Each point is reached from the start by the listed moves, each made once or not at all, plus a little noise. Is the number of moves made odd or even? Then give how often each move was made.

Moves:
(1): [ 58 -11]
(2): [10 58]
Start: [  8 -19]
Points:
[76 30] -> even (1, 1)
[ 61 -32] -> odd (1, 0)
[16 40] -> odd (0, 1)

Moves:
(1): [63 -6 16  6  4  7 11 12 -2]
(2): [  1  49  -3  -1   2  10  -1   0 -14]
(3): [-16   0  49   0  -2   0   2  -3  -3]
(4): [ 0  3 -9 57  4 -6  2 -7 -2]
(5): [ 1  1 -6  3 58  8  8  2 13]
(6): [-12 -11  -1   7 -15  76  13  -8   4]
(7): [-7 -4 -7 -4 -3 -9 51  9 -7]
(8): [-7 -2  1  3 -2  5 -8 56  9]
Start: [ 15 -10  19 -22  -4  16  -4 -27  -1]
Points:
[-10  24   1  40 -15  91  54  24  -8] -> odd (0, 1, 0, 1, 0, 1, 1, 1)
[ 71  30  19  37   1  18  60  -9 -31] -> even (1, 1, 0, 1, 0, 0, 1, 0)
[ -9  31  62 -13 -20 104   7 -31 -14] -> odd (0, 1, 1, 0, 0, 1, 0, 0)
[ 36  19  53  50  41 109  76  38  -6] -> even (1, 1, 1, 1, 1, 1, 1, 1)
[ 64  17  17  52  42 121  20  27   3] -> even (1, 1, 0, 1, 1, 1, 0, 1)

Moves:
(1): [77 -3  4  8  3  5 -7 -5  7  1 -6 -3 -3  8]
(2): [ 9 78 -1 -2  1 -7 -7  8  4 17  8 -2 -7  5]
(3): [-2  0 80 -7 -9  6 -4 -3 -3 10 -5 -5 -5 14]
(4): [-7 -5  6 49  4  2 -6  7  1  8  5 -1 -3  3]
(5): [ -1   2   5  -2  66  -1   6   3  -7 -11   1   4  -7   8]
(6): [  1  15 -15  -8   8  86  -4   9  -9  13  -6  20  -5  -4]
(7): [ 8  5 -4  7 -3  1 66  0 -2  3 -6  2 -6 12]
(8): [-3  0  3 -8 -7 -3 -5 70 -7 -3 -1  6 10 -5]
(9): [-1 -3  4 -5  3 12  1  7 58  4 -3  2 -3 -4]
(10): [ -1 -17  -5  -1  11  -8   6   1  -7  63  -5  -3   8  -1]
(11): [ 8 -1  4 -4 -3  5  7 -1  0 10 59  1 -2  3]
(12): [ -2  -3  -5   1  -7 -14   5  -8   1   9  -3  69  -5  10]
(13): [-5  6  3  2  7  2  2 -9  5 -5  3  8 73  2]
(14): [ -6  -5 -10 -11  -2   2 -14   7   5   0   0 -11  -2  73]
Start: [  9  52  -8 -16 -25 -38  -1  20 -16  -5  20 -15  17 -13]
Points:
[ 84  63 -20  27 -13  65  43  28  -9  24  67   3  67  85] -> odd (1, 0, 0, 1, 0, 1, 1, 0, 0, 0, 1, 0, 1, 1)
[ 83 121 -33  27  55  26  43  44 -25  99   9  61 -13 101] -> odd (1, 1, 0, 1, 1, 1, 1, 0, 0, 1, 0, 1, 0, 1)
[ 83 102  57  30 -26 -52  37  23 -10 106  10  31  -7 110] -> even (1, 1, 1, 1, 0, 0, 1, 0, 0, 1, 0, 1, 0, 1)

Moves:
(1): [ 73   4 -10  -6  -6 -10 -12  -4  10  -2 -10  -9   5   2   1 -10  -1  -2
  -9  -5   0  11  -8  -5  -9]
(2): [  1  68  -3  -1   9  -1   5   5   3 -11   0  -5   2 -10   1  11 -13   8
  -2   2   0   4  16   4  -2]
(3): [  2  -2  45   2  -3   1  -5  -2  -3  -7   0  -1   5   2   0 -10  -1   6
   3   1   0   4  -3   4   6]
(4): [  8  10   2  77  -5   8  14   1  15  -2   3   5   2   1 -11  -5  -3 -16
   2   2  -7  -9   3   8  14]
(5): [  9 -11   2   4  61  -7   9   1   3  -2   7  -3  -1  -4 -14 -11  -5   5
   3  -7  -4  -1   9   6  10]
(6): [ 1  3 -4 -5  0 47 -3  3  3 -2  1 -7  0 -8  8 -3  9  0 -4  9 10  5 -3 -4
 -1]
(7): [ 7 -2  4 -7 -4 -4 50 10  5  2  3 -3 -5  0  3 -6  0  6 -1  2 -2 -4 -3 -4
  3]
(8): [ 1 -2  1 -2 -2 -6 -9 55  4 -5 -1  2 -3 -1  5 -1  0 -6 -7  1  0  1  6  5
  7]
(9): [-2  1  3 -5  2 -2  0 -9 44  0 -2  4  0  7 -1 -2 -1  5 -2  4 -7  2  1  0
  0]
(10): [  2  12  14   1   5   9  -9   8  -2  71   1  11   6   4   4  -4  -1  10
 -15  11 -10   3  -1   2   4]
(11): [  9   5   1  -1  -5  -6 -10   2   0  -4  55   8   5  -2  -3  -7   7  -5
  -4  -3   5  -2  -5   1  -9]
(12): [ 12   2   4  -7   7   2   5  -4  -7 -14  -2  72   6   0  -2  -3 -12 -16
   2  -1   8   6   3  -5  10]
(13): [ -6  -2  -3   1   2   0   4   3   1  -2   3  -8  47  11   5   3   2  -4
  -2   3  -3  12   1 -11   4]
(14): [ 1  4  4 -5  4  5  2  4 -9  2  2 -1 -9 42  0 -5 -3 -2  0  2  4 -1  1  0
 -4]
(15): [-4 -1 -5  8  9 -7 -4 -4 -3 -2  4  2 -3  1 63 -7 -4 -1 -4  3 -6 -5 -4  7
 -1]
(16): [ 14 -13  14   9   2   5   5   4  -3  -4   0   4  -6   4   9  66  14  12
   2  -2  -8   1  -8   0   1]
(17): [ -3  16  -6   0   8  -9  -2  -3   0  -3 -14   0   0   4   0  -6  74  -5
  -5  -5   4   3  -4   1   4]
(18): [  2   0 -10   6  -5   1  -2   5  -4  -8  -3   8  -1  10  -3  -8   1  44
   1   4   3  -1  -4  -4  -1]
(19): [  1   5  -4   1  -1  -2  -1   7  -2  10   1   6   2   1   6  -8   4   3
  72   7  -1   8   1  -2 -13]
(20): [  7  -3  -2  -2   6 -11  -4   0  -3  -2  -2  -3   1   1  -6   0   7  -4
  -1  53  -2  -4  -3   1  -4]
(21): [ -2   1  -2   7   5 -10   2   7   9  14  -2  -2  -7  -5   2   7  -6   0
  -7  -1  83  -4  -4   3   9]
(22): [-14  -1  -4  16  -1  -3  10  -7  -3  -1   6  -2 -12  -3  -3   1   0  -4
  -4  -1  -4  67  -4  10   3]
(23): [ 8  1 -1 -3 -9  2  1 -2 -3 -3  4  1  1 -4  8  2  3  8  0  7  2  3 60 -3
  2]
(24): [ 1 -4 -5 -5 -4  1  7 -2 -1 -6  3  2  9  3 -3  0  0  4  2 -6 -1 -2  2 42
 -2]
Start: [ -2   5   4  27  -2   1  33  -4   3  17 -14   0  21  -4   0 -18 -19 -24
  -5 -14   5 -10 -11   8   3]
Points:
[ 82   2  12  34  18 -12  27  46 -14  54 -13  73  61  56  75  18 -18 -36
 -36  41 -19  81 -27  54   8] -> odd (1, 0, 0, 0, 0, 0, 0, 1, 0, 1, 0, 1, 1, 1, 1, 1, 0, 0, 0, 1, 0, 1, 0, 1)
[102  81 -21  27  11 -36  73  24  -4 -11  25   2  69  60  79   5  71  26
  47  42  -1   8 -28  37 -26] -> odd (1, 1, 0, 0, 0, 0, 1, 0, 0, 0, 1, 0, 1, 1, 1, 1, 1, 1, 1, 1, 0, 0, 0, 1)
[115  14 -19  95  53 -33  42  73  19  -3  40  77  79  55 -23 -63 -34 -24
  48  33  90   2  -7  45  12] -> odd (1, 0, 0, 1, 1, 0, 0, 1, 0, 0, 1, 1, 1, 1, 0, 0, 0, 1, 1, 1, 1, 0, 0, 1)
[ 46  24  15  92  61  41  96  79  13  83  10  84  18  26  68 -57 -35 -33
  41  13  80 -11  63  65  39] -> odd (0, 0, 0, 1, 1, 1, 1, 1, 0, 1, 0, 1, 0, 1, 1, 0, 0, 0, 1, 0, 1, 0, 1, 1)
[ 17  12   4 119  56  24 106  50  61   5   3   4  45   3  79   6  73 -22
  45   8 -24  71  45  20  36] -> odd (0, 0, 0, 1, 1, 1, 1, 1, 1, 0, 0, 0, 1, 0, 1, 1, 1, 0, 1, 0, 0, 1, 1, 0)
[ 19 -14  -3  30  59 -31  87   6   5   1  60  -3  77   6  45 -46  -9 -24
 -15  31  -7 -23 -12  49  -1] -> odd (0, 0, 0, 0, 1, 0, 1, 0, 0, 0, 1, 0, 1, 0, 1, 0, 0, 0, 0, 1, 0, 0, 0, 1)
[113  71  50  31  73 -49  64  79  19  70 -20   4  24  -7  80   5  52  17
  24  47  56   8  45  69  19] -> odd (1, 1, 1, 0, 1, 0, 1, 1, 0, 1, 0, 0, 0, 0, 1, 1, 1, 0, 1, 1, 1, 0, 1, 1)
[  7  86   3 121  12  -6 118   6   9  -5  -3  -7  38  37  77  33  53 -21
 -19  -4 -16  60  50  18  28] -> even (0, 1, 0, 1, 0, 0, 1, 0, 0, 0, 0, 0, 1, 1, 1, 1, 1, 0, 0, 0, 0, 1, 1, 0)
[ 78  23  48  26  -5   3   6   2   6  89 -24   8  40   4  12 -49 -18  -8
  42   2  -7  15 -21   5 -10] -> even (1, 0, 1, 0, 0, 0, 0, 0, 0, 1, 0, 0, 0, 0, 0, 0, 0, 0, 1, 0, 0, 0, 0, 0)
[  3  55  59 104  14  46  44  -3  54  69  41  81  62  50   1 -53  44 -55
 -42  10  85  77 -23  14  41] -> even (0, 0, 1, 1, 0, 1, 0, 0, 1, 1, 1, 1, 1, 1, 0, 0, 1, 0, 0, 0, 1, 1, 0, 0)
[ 19  35  49  98  17 -23  87  64  12  16 -20  80  11  40  65 -58  27 -56
  50  -3  86 -13 -13  24  37] -> even (0, 0, 1, 1, 0, 0, 1, 1, 0, 0, 0, 1, 0, 1, 1, 0, 1, 0, 1, 0, 1, 0, 0, 0)
[ 43   6  43  23   9 -20  21  55 -26 -41  34  87  74  62  73   8  69   5
 -19  41   9   2  29  38  18] -> odd (0, 0, 1, 0, 0, 0, 0, 1, 0, 0, 1, 1, 1, 1, 1, 1, 1, 1, 0, 1, 0, 0, 1, 1)

Moves:
(1): [ 15 -16  -3  -2   7   4 -18 -24   6 -15 -16 -10  15   3  -4  -7  12   2
 -10  -8  -8  19   6 -20]
(2): [  4  21  11  -4 -10  -5   1   0  10 -29  -5  -2  16  -5   1   3   4  30
 -15  27   3   9  13 -17]
(3): [-13   4   8 -19 -12   4   1  22 -43  -1 -26  -8  -1 -32  21 -29 -13   3
  11   2   3   6  -3  -9]
(4): [-31 -13 -15  11  -7 -31 -31   0 -11  12   3   1  -4  13  15  11  -5   7
 -16  -2   8   0 -22   5]
(5): [  9 -14  -3  -1  11 -17 -12   5  13   1  -9 -18  -2   5  -3   1 -10  14
  15  -3  -6 -16  -4 -36]
(6): [  3  -6  -9  13   8   3   0   3  -2   6  -1   3   0 -12  -1  -6   5  -3
  -4   9  -3   6 -11 -11]
(7): [ 22   4  13  21   3   6  18   5 -15   6 -18  -3   9 -18  15  -2  -2   4
   7  -7 -21   2  17   8]
(8): [  2 -23 -11  19  -8   0  10  27  28 -19 -22   8   7  -7   3  -3 -21 -41
   7 -11 -29  14   8  -7]
(9): [ -2  -2  15   7   2   5  16 -10   9  -3  -6  -2 -10 -12  13   1   6   0
  -2   7  10  -2  11   0]
(10): [ -3   9  -8   0  -1   4 -13  12  10   1  10   1  21 -20  11  -7  -9  -5
   0  -9  11   7  13 -10]
(11): [ 18  -6  -8  19  -1  11  12  10   5 -12  -3  11   0  -1  -2  -2   1   3
 -18 -11  11 -18  14   2]
(12): [ -9   0  17  -3   5   2   3   5  19   6 -15  16  19   9  -9 -10  18  12
  12  -3   5   0  13   2]
(13): [  6 -15  24   4   1  -8  -4 -12  11  13   3  -2  16   7  -1 -23  -9   7
 -21  17 -19 -14   3  -4]
(14): [-15   9  12  19   1   2   5 -17 -10  -2  19 -10 -13  23 -16  -3  -7  -1
   3 -12  -4   3 -12 -10]
(15): [  4 -16  10  -6  12   4  13   3   3  -9  16   6   1   6   2   6  15   1
 -14 -12 -13   1  -3 -17]
(16): [ 19   8  15   2  -3   6 -14   2  -6  -5   0   1   0   3   0   1  18  -4
 -12   4   3  -6  -3  -9]
(17): [ 13 -22   7  -2 -28  22 -16   0 -15   5  11 -17  15   5   1   0  -4  14
  10   1   2   5 -10  -2]
(18): [ 11   2   3  -4  -5  15  -8 -10   9   3  -4  14   7   9  16  -1 -11  16
   4  -8 -19 -26 -12   0]
(19): [-13  -1   1   0  20  -9   7   4  -8  -7  -2   4  11  -1  19  -5 -10  -2
  25  -2   6  -8 -15  16]
(20): [-19  -8   0  10   2  -6 -16   3 -32  -8  28  18 -19   4  45 -23 -14  20
  15  23 -16  -1   7  -7]
(21): [  3  11   1  -8   0  -3   3  22  -2   4 -11  -8 -21  12  12   4 -21  -1
 -19  14  14  26  -2   6]
(22): [  2   1  18   2   0 -12  14  -5   0   5   9  35 -12  -8  -5   1 -12  12
   0  -6  11  -2  -1  12]
(23): [  1 -16  17   1  18  31 -20  16  -7  -2  -7 -10  10 -18 -22   6  -5   6
  13  -4   2  -6   4  42]
(24): [  6  -7  -3   3 -10   0   2   2  12   2  14  -8 -16  -3   0 -16  13  -2
  -5 -12   5   3  -6  14]
Start: [-10   1 -11 -30  -2  -1   9  11  10 -23   6   8  13  -5  -5 -18   1  -3
  17  10  22  -2  -7   5]
Points:
[-28 -32  28 -29  -3  -4 -46  86   5 -78 -83  -7  51 -32  29 -65  -8   3
   5  16  31  54  -9  30] -> odd (1, 1, 1, 1, 0, 0, 0, 1, 0, 0, 0, 1, 0, 0, 0, 1, 0, 0, 1, 0, 1, 0, 1, 1)
[ 33 -35  43  41  10  47   8  80  34 -57 -50  57  61 -28  52 -77 -53  53
  -2  53 -51  -9  46  21] -> odd (0, 1, 0, 0, 0, 1, 1, 1, 0, 0, 1, 1, 1, 0, 0, 0, 0, 1, 0, 1, 1, 0, 1, 0)
[ -15  -48   71  -10   39   43   -1   96  -20  -39    7   30   25  -67
   83 -121    3   35   -1   26   45   -7   16   20] -> even (0, 0, 1, 0, 0, 1, 0, 0, 1, 1, 1, 1, 1, 0, 1, 1, 0, 0, 1, 1, 1, 0, 1, 1)
[-42 -41  26 -13  37  -6 -82  34 -16 -19  -3  37  39  18  61 -39 -18  67
  72  10   5 -62 -42  23] -> even (0, 0, 0, 1, 1, 0, 0, 0, 0, 0, 0, 1, 0, 0, 0, 1, 0, 1, 1, 1, 0, 0, 1, 0)
[-10 -83  41   7  -4 -34 -12  53 -20 -29 -27 -11  55 -20  67 -74 -94   5
  14 -30 -23  35 -36 -60] -> even (1, 0, 1, 1, 1, 0, 1, 1, 0, 1, 0, 0, 1, 1, 1, 0, 1, 0, 1, 0, 1, 1, 0, 0)
[ -33  -80   47   23   16    5  -12   55 -108  -35   27   18    8  -27
   67  -58  -62   77   69  -25    6  -31  -35    9] -> even (0, 0, 1, 1, 1, 0, 1, 0, 0, 0, 1, 0, 0, 1, 1, 0, 1, 0, 1, 1, 0, 1, 1, 0)
[-23 -90   4  21  47  15   1  65  52 -58 -62  27  40 -14  20 -23  -3 -20
  -9 -17  23  31  -4  24] -> odd (1, 0, 0, 1, 0, 1, 0, 1, 1, 0, 1, 1, 0, 0, 1, 0, 0, 0, 1, 0, 1, 0, 1, 0)
